Every row gives one point. The last column is the point's height on a tilted bowl or saddle (a function of degree 2), plus a little noise. Along how many of its main directions does it bend up, bend down or stay straight?
In the rows, 128 means zero.

Points (10 x 3):
[[ 94 133 151]
 [ 88  72 183]
 [126 161 149]
 [101  91 160]
 [ 95 146 153]
 [129  95 151]
 [101 102 153]
 [144 158 147]
 [ 82 133 159]
 [145 118 143]]
Directions: 2 up, 0 down, 0 straight

Points (18 x 4):
[[143 156 107 123]
 [144 175 136 128]
 [ 73 115 117 155]
 [139  93 107 134]
 [110 137 135 118]
 [ 82 124 138 141]
 [172 119 120 128]
 [190  75 115 176]
 [120 103 151 126]
 [131 114 115 118]
 [104 143  99 132]
 [132 141 135 111]
 [156 111 101 131]
 [124 160 123 120]
 [139 148 145 114]
 [139 157 152 119]
 [157 143  76 150]
 [ 51 202 149 230]]
Directions: 3 up, 0 down, 0 straight

Points:
[[108 111 122 146 139]
 [107  92 120 159 136]
 [101 157 124 133 129]
 [144 106 122 116 143]
 [100 128 150 129 141]
 [140 181 116 129 130]
 [136 102 155 157 156]
 [167 130 134 175 186]
 [189 111 136  82 201]
 [105 154 113  98 136]
 [162 144 102 144 166]
 [137 161 145 144 140]
 [ 99 179  97  90 135]
 [ 82  56  91 167 122]
 [ 76 150  89 107 159]
 [120  95 103  98 146]
 [121 140 148  91 143]
 [128 129 117  96 147]
 [176 148  93 151 187]
 [122  78 155 164 148]
 [104 102  94 149 141]
 [ 90 137  96 106 152]
 [136  92 103 136 131]
 [164 160 170  75 170]
 [172  93 139 140 158]]
Directions: 3 up, 1 down, 0 straight

Points:
[[165 166 124 103 111]
 [187 146 136 172 199]
 [ 80  83 121 154  92]
 [121 173 133 137 130]
 [ 58 188 105 163 114]
 [122 126 144 118 150]
 [ 64 126  89  80 170]
 [150 152 103 158 171]
 [112  91 136 160 114]
 [143 145  88 111 120]
 [169 130 148 183 188]
 [104 116  76 115 122]
 [147 151 157 132 140]
 [ 86 162 117 103 134]
 [139 121 104 136 140]
 [106 152 134 101 141]
 [139 190 139 148 126]
 [125 148  79 167 171]
 [167 105 119 126 129]
 [158 148 109 150 162]
 [126 150 117 152 156]
 [107 124 115 160 142]
 [105 150 115 162 151]
 [170 102 141 126 142]]
Directions: 1 up, 2 down, 1 straight

Points, 39 rows:
[[124 185 133 104 150 184 146]
 [ 97 136 116 135  69 108 166]
 [137 127 187 142 107 126 165]
 [125 171 220  74 160 135 211]
 [111  97 152 113 181 103 124]
 [133 121 115 121 145 123 137]
 [104 106  97 118 178 112 136]
 [113 133 130 141 136  96 138]
 [174 162 142 136 128  86 155]
 [156 145 110 102 143 151 142]
 [147 143 124 127 113  98 145]
 [ 84 167 153 126  99 157 164]
 [136  92 130 141 138 157 146]
 [ 71 180  69 137 126 141 169]
 [137 134 173 147 137 142 152]
 [174 141  83 157 104 111 154]
 [168 139 140 125 106 121 147]
 [133 123 126 102 118  85 142]
 [165 108 169 170 110  87 165]
 [ 69  95 154 141 109 167 171]
 [126 153 141 118 113 141 142]
 [117 152 143 155 175  78 134]
 [ 74 166 132  90 116 159 171]
 [109 156 173 126 105 134 166]
 [153 151 117 180 138 124 145]
 [140 144 116  84 170 106 146]
 [127  76 124 166 145 145 155]
 [178 128 155 110  83 128 161]
 [175 113 134 154 113  81 155]
 [ 97 112 128 165 146  92 139]
 [107 153  65 137 123 135 147]
 [148 109 112 141 121 134 139]
 [ 91 138 183 152 159  96 154]
 [205  84 142 137 174 111 176]
 [142 144  98 103 160 124 146]
 [112 112 162 181 142 117 156]
 [144 117 173  63 133  86 154]
 [ 89 157  87 123  90 145 147]
 [137 150 155  98 132 151 151]]
Directions: 5 up, 1 down, 0 straight
